Each row is a point. The points of each table are mixes of a few directions, plus a little noise. How many directions does each table use, and how many do they share? Where both have some left over, give the other angles between the two spaces (their principal angles), to ten degrees, smallest first.

First, 6 rows:
[[ 11  -3  35]
 [ -9  -9  34]
 [-31 -18  53]
 [ 59  27 -57]
 [-45 -15  11]
 [ 15  19 -73]]
Second, 5 rows:
[[ 24  12 -27]
 [ 35  18 -48]
 [-30 -19  54]
 [ 27  -3  60]
 [-55  -8 -41]]
Directions: first 2, second 2, shared 2

First, 6 rows:
[[ 28  57 -45  30 -95 -39]
 [ -6 -12   9  -6  18   7]
 [-10 -21  16 -11  33  12]
 [-16 -34  27 -18  57  22]
 [ -8 -16  12  -9  27  10]
 [ 11  23 -19  13 -39 -15]]
Second:
[[ 13   5 -44 -56  17  34]
 [  9  -1 -33  51  12  -9]
 [-45  10  11  15 -18  35]
 [ 43 -10   0 -12  19 -38]
 [  1   4  13  10  23  -1]
 [-15  13  -5 -40  17  43]
 [ -3   8   6  -1  33  17]
 [  5 -11 -26  49 -21 -23]
 [ -2 -19  79 -15 -82 -61]]
Directions: first 1, second 4, shared 0; angles 40

First:
[[-18  29 -11 -16  15   1  35  -6]
 [ -3  18   5 -10   4   4  56   3]
 [ 15 -30  30  13 -16  16  16  20]
 [ 17   5   3   6  -7 -12  11  -5]
 [  3  -9  21   1  -6  16  40  16]
 [-63  38 -68 -34  46 -13 -93 -33]
 [ 53  -3  17  25 -28 -30  18  -9]
 [ 24 -27  26  18 -21   6  10  15]
 [-29 -22 -22  -5  15  10 -95  -2]]
Second:
[[ -2  -5  -5  -8  10   9   3   7]
 [ -7 -17 -20 -28  32  31  14  21]
 [-11 -26 -31 -45  51  50  22  33]
 [  7  18  21  30 -33 -33 -15 -22]
 [ 10  24  28  41 -46 -45 -20 -31]
 [ 10  26  31  44 -51 -49 -22 -34]
 [ -8 -20 -23 -34  39  37  17  26]]
Directions: first 3, second 1, shared 0; angles 40

First (8 x 11):
[[-11 -14 -10  16  16 -37 -19 -13  -3  -5  23]
 [  4  -3  -1   4  -8 -26  -7 -18  -8  -5  32]
 [-13 -15 -12  19  36 -37 -15   3   3   0   5]
 [-58  -4 -20  -5 -13  91  -8  22  30 -22 -95]
 [ -4  13  -5  -6 -21 -16 -10   0 -20  -5   5]
 [ 53  12  32 -46 -28  62  77 -10  24  10  23]
 [ 14  19  -7 -10  19 -43  11  32 -19   8  -5]
 [ 15  -7  24  23  -3   7 -29 -16  -7  18  15]]
Second (10 x 11):
[[-36  18 -14 -60 -13  57  43  54   3 -39 -59]
 [-65   6 -52  21  15  45 -20   5  60  -6 -70]
 [-34  14  -9  21  -5   3 -28 -23  13   7   6]
 [ 48 -54  21  35  18 -22  12 -36   0  24  11]
 [-27   3  10  -2 -14  17   5 -18  -4  -3   2]
 [  8  46   2 -14 -12 -36 -32  17 -26   0  50]
 [ 58 -20  11   7  15 -35   4   5 -13  12  21]
 [  9  -1  21  -8 -12  -6   9  -9 -21   0  23]
 [ 39 -19  12  21  10 -32  -7 -16  -8  17  27]
 [  1   7  -3 -21  -2   9  13  22  -4 -11 -12]]
Directions: first 5, second 4, shared 1; angles 30, 40, 50

First (8 x 12):
[[-41 -31   3   3  -7  21   9  15 -22 -62 -50  58]
 [ 27  21   0  -1   7 -18  -4 -10  16  46  34 -44]
 [-46 -36  -3   3  -7  29  10  16 -29 -72 -60  70]
 [ 24  18  -1   0   6 -14  -7  -8  13  39  32 -36]
 [ 53  42   1  -2  11 -31 -10 -19  30  85  66 -84]
 [-29 -24   1   1  -5  19   6  10 -17 -47 -37  45]
 [-33 -24   0  -1  -7  19   7  14 -18 -53 -40  51]
 [ 40  30   0  -3   9 -23  -8 -14  21  63  52 -64]]
Second:
[[-87 -51 -58  -8  44  22  -7   6 -28 -23 -59  38]
 [ 82  53  40   4 -25 -29  -1 -13  32  53  69 -62]
 [ -1   0  -3  -1   2  -1   0   0   0   3   1  -2]
 [-33 -14 -38  -6  33  -1  -9  -5  -4  24  -8 -13]
 [-25 -26  19   5 -25  25  14  18 -22 -78 -48  71]
 [ 95  59  53   6 -37 -29   2 -11  34  45  73 -59]
 [-47 -21 -54  -9  47   0 -13  -7  -7  32 -14 -17]
 [-57 -36 -31  -3  21  18  -1   7 -21 -30 -45  38]
 [ 69  36  58   8 -47 -11  10   1  18  -6  37  -9]
 [ -1  -8  22   4 -23  12   9  10  -9 -46 -20  38]
 [  6   7  -9  -2  10  -8  -5  -6   7  27  15 -24]]
Directions: first 1, second 2, shared 1

First (9 x 18):
[[  2  -1   0  -1  -1   1  -1   0   1   0   0  -2  -2   0  -3  -1   1   0]
 [  6  -5  -2  -5  -3   3  -6  -2   5   1  -3  -5  -7  -3 -11  -4   6  -1]
 [-49  42  27  43  19 -28  57  19 -40   3  30  40  62  26  95  33 -51  12]
 [ 11  -9  -6  -9  -3   6 -13  -4   9  -1  -6  -9 -14  -6 -21  -8  12  -2]
 [ 25 -22 -14 -21 -10  14 -29 -10  21  -1 -16 -20 -32 -13 -49 -18  27  -6]
 [-24  21  14  21  10 -15  28   9 -20   2  14  19  31  13  47  16 -26   7]
 [ 46 -39 -26 -40 -18  28 -55 -18  38  -3 -29 -37 -58 -25 -90 -31  49 -11]
 [ -8   6   4   6   2  -4   9   3  -5   0   5   6   9   3  15   5  -8   2]
 [ -9   7   5   7   3  -6  10   3  -8   0   6   7  11   5  17   5  -9   2]]
Second, 10 rows:
[[ -5 -14  -3  -5  -6  -6  -3  -6   1 -10  -7   1  -2 -14  21   6  -8 -15]
 [ -5  55 -31 -12   8  23  -7   1  35  13   4  -3 -14  33 -55 -16  28   0]
 [ 33   2  41  35   3   2  24  -3 -36  34  34  -1  23  11  -5  -5   3  48]
 [ 17  18  10  15  -3   9  11 -11  -5  19  19   1   5  10 -12  -6   9  14]
 [ 19   2  17  20 -14   2  13 -25 -11  16  21   4   7  -6  15  -1   1   2]
 [ -1 -41  24   5   7 -19   4  19 -30 -10  -8  -2  13 -13  24  11 -20  17]
 [-22 -28 -14 -20  -4 -13 -15   5   9 -30 -26   1 -10 -22  29  11 -14 -31]
 [-19  76 -64 -30  -7  34 -20 -21  72   3  -4   2 -34  25 -54 -17  37 -44]
 [ 20 -10  31  23   1  -3  17  -1 -29  17  19   0  17   1   7   0  -4  29]
 [-39 -60 -11 -35  14 -29 -23  40  -5 -50 -50  -4  -7 -27  33  18 -30 -19]]
Directions: first 1, second 3, shared 0; angles 60

First (8 x 20):
[[-14  20  42  39  -3 -29   9 -42  29  16  18  -9  42  15 -16   8  13  -7
   -7   0]
 [-23   7  12 -44  10  42  12  85 -13  31 -34 -10  31 -17  32  10   1 -30
   39   1]
 [ 61 -29 -64  13 -12   2  -3 -32 -47  19 -11 -27 -61  29   1 -15  -1  77
  -84   3]
 [ 11 -33 -38  -8   3 -18 -12 -13   5 -35  41 -12 -28   4 -25 -25  24   9
    6  33]
 [-15  28  54  32 -17 -13   4 -29  18  22  -4   2  35 -16   4  15  -7 -19
   17 -37]
 [ -4 -16  -4  -2 -11 -19 -20 -20  16 -44  36  10 -23 -33 -16 -15   4 -21
   49  -6]
 [-24  29   7 -48  31  59  19  95 -21  26 -70  29  25  12  41  29 -32 -18
   -9   3]
 [  8  -5  -9  18  -2 -24 -11 -45  13 -35  25  17 -22   5 -22  -7  -3   8
  -12   3]]
Second, 8 rows:
[[ 18 -43  38  31  30  15  55  11   3 -30  -3 -14 -41 -14   8  18  41  27
   30  21]
 [-25  64  -3 -13 -34   7 -46  -3  17  46  -3  29  37  -6   0 -11 -64 -25
  -15 -43]
 [ 11 -41  -5 -19  20   3  22  13 -48 -73  -2  13 -40 -31  16   6  28 -14
   23  21]
 [  6   9  -9   8  -5   4   4  -7  -6  18  40 -21  10   8  -4 -27   8  14
  -27  39]
 [ -6  34 -21   4 -20 -13 -31 -18  27  64  18 -23  46  39 -21 -20 -15  12
  -40   0]
 [ 15 -76   1 -12  39 -17  36  12 -28 -75 -35  -4 -48  -4   6  33  60   0
   37   8]
 [-23  59 -14  -6 -34 -11 -56 -14  40  75 -13   8  54  30 -16  -7 -55 -10
  -27 -48]
 [  2  -3  19   6   7  14  18  11  -8 -22   0  12 -19 -24  13   5   0  -2
   19   1]]
Directions: first 5, second 4, shared 1; angles 40, 80, 90

First (9 x 32):
[[  1   1 -11  -3   6   8  -3   1   4   1   3  -2   6   5   4  -1  -6  -1
   -8   2  -7  -1  -1   1  -5   7   6   3  -2 -11  -7  -4]
 [ -6  -7  95  27 -47 -71  21  -5 -36  -9 -26  17 -51 -38 -31   6  47   6
   69 -18  55   8  10  -9  38 -56 -48 -27  14  87  54  35]
 [  0  -1   5   2  -3  -4   1   0  -2   0  -1   1  -3  -2  -2   0   3   0
    4  -1   3   1   1   0   2  -3  -3  -2   1   5   3   2]
 [  2   3 -39 -11  20  29  -9   2  15   3  10  -7  21  16  13  -2 -19  -2
  -28   8 -23  -3  -4   3 -16  23  19  11  -6 -36 -22 -15]
 [ -1  -2  19   5 -10 -14   4  -1  -7  -2  -5   3 -10  -8  -6   1   9   1
   14  -4  11   2   2  -2   8 -11  -9  -5   3  18  11   7]
 [  1   2 -24  -7  12  18  -5   1   9   2   6  -4  13   9   8  -2 -12  -1
  -17   5 -14  -2  -3   2 -10  14  12   7  -3 -22 -14  -9]
 [  1   1 -11  -3   5   8  -2   1   4   1   3  -2   6   4   4  -1  -5  -1
   -8   2  -6  -1  -1   1  -4   6   5   3  -2 -10  -6  -4]
 [  1   2 -22  -6  11  16  -5   1   8   2   6  -4  12   9   7  -1 -11  -2
  -15   4 -13  -2  -2   2  -9  13  11   6  -3 -20 -12  -8]
 [  1   1 -13  -4   6   9  -3   1   5   1   4  -2   7   5   4  -1  -6  -1
   -9   2  -8  -1  -2   1  -5   8   7   4  -2 -12  -7  -5]]
Second, 11 rows:
[[ 17   5 -34  12  -3  18  12   5  27  -8  -6 -23   2   4  22   4  -3   8
  -10  11   1 -11 -10   9 -14  18  28  -4 -19 -10 -17 -23]
 [-24  -6  38 -25  10 -10 -23  -2 -36  11  22  34   7   1 -30  -8  -8 -13
    4 -17 -16  17  16 -21   9 -10 -35   6  22  -4  19  36]
 [  8   2 -18  20  -9  14   6  -1  17  -8  -8 -15   5   5   7   0   3   5
    1   7  -2  -8  -3   4 -18  -5  23   1  -9  -2 -16 -21]
 [-16  -2   9  -8  14 -17 -12 -15 -19  14  -9  14   2   3 -14  -2   8  -7
    1  -1   0   4   5  12  18 -27 -14  19  24   5   2   0]
 [ 19   4 -34  27 -12  21  15   2  33 -14 -13 -29   3   5  20   4   2  10
   -3  13   2 -14  -9   9 -24   6  37  -3 -21  -4 -23 -33]
 [ -7  -1  20 -40  19 -25  -3   6 -22  15  11  20 -15 -13   2   4  -6  -5
   -8  -8  10  10  -3  -1  40  24 -37  -7   8   2  28  35]
 [-12  -1 -16  -4  17  14 -17 -10  -3   8   3   5  21  16  -9  -6  -8  -7
  -13   2 -22   1   5   5 -11 -12   8  22  14 -21 -18 -12]
 [ -3  -3  37 -17  -8 -13   1  13 -18  -1  19  16 -13 -13  -8   0  -5  -1
   10 -14   5  11   5 -23  12  17 -29 -21  -4  10  29  38]
 [ 11   2 -23  41 -20  22   8  -4  26 -17 -14 -24  10  10   4  -1   7   7
    8  10  -4 -12  -1   4 -36 -19  38   3 -13   2 -27 -36]
 [-12  -3  40 -23   6 -38  -2  -2 -30  12   0  23 -20 -16 -12   2   9  -5
   11 -11  18  10   3   0  40  -6 -41  -5  17  22  32  33]
 [ 17   3 -19  17 -13  13  15   7  24 -12  -6 -21  -3  -1  18   4   1   9
    0   7   6  -9  -8   2 -15  14  22 -11 -21   1  -9 -16]]
Directions: first 1, second 4, shared 1
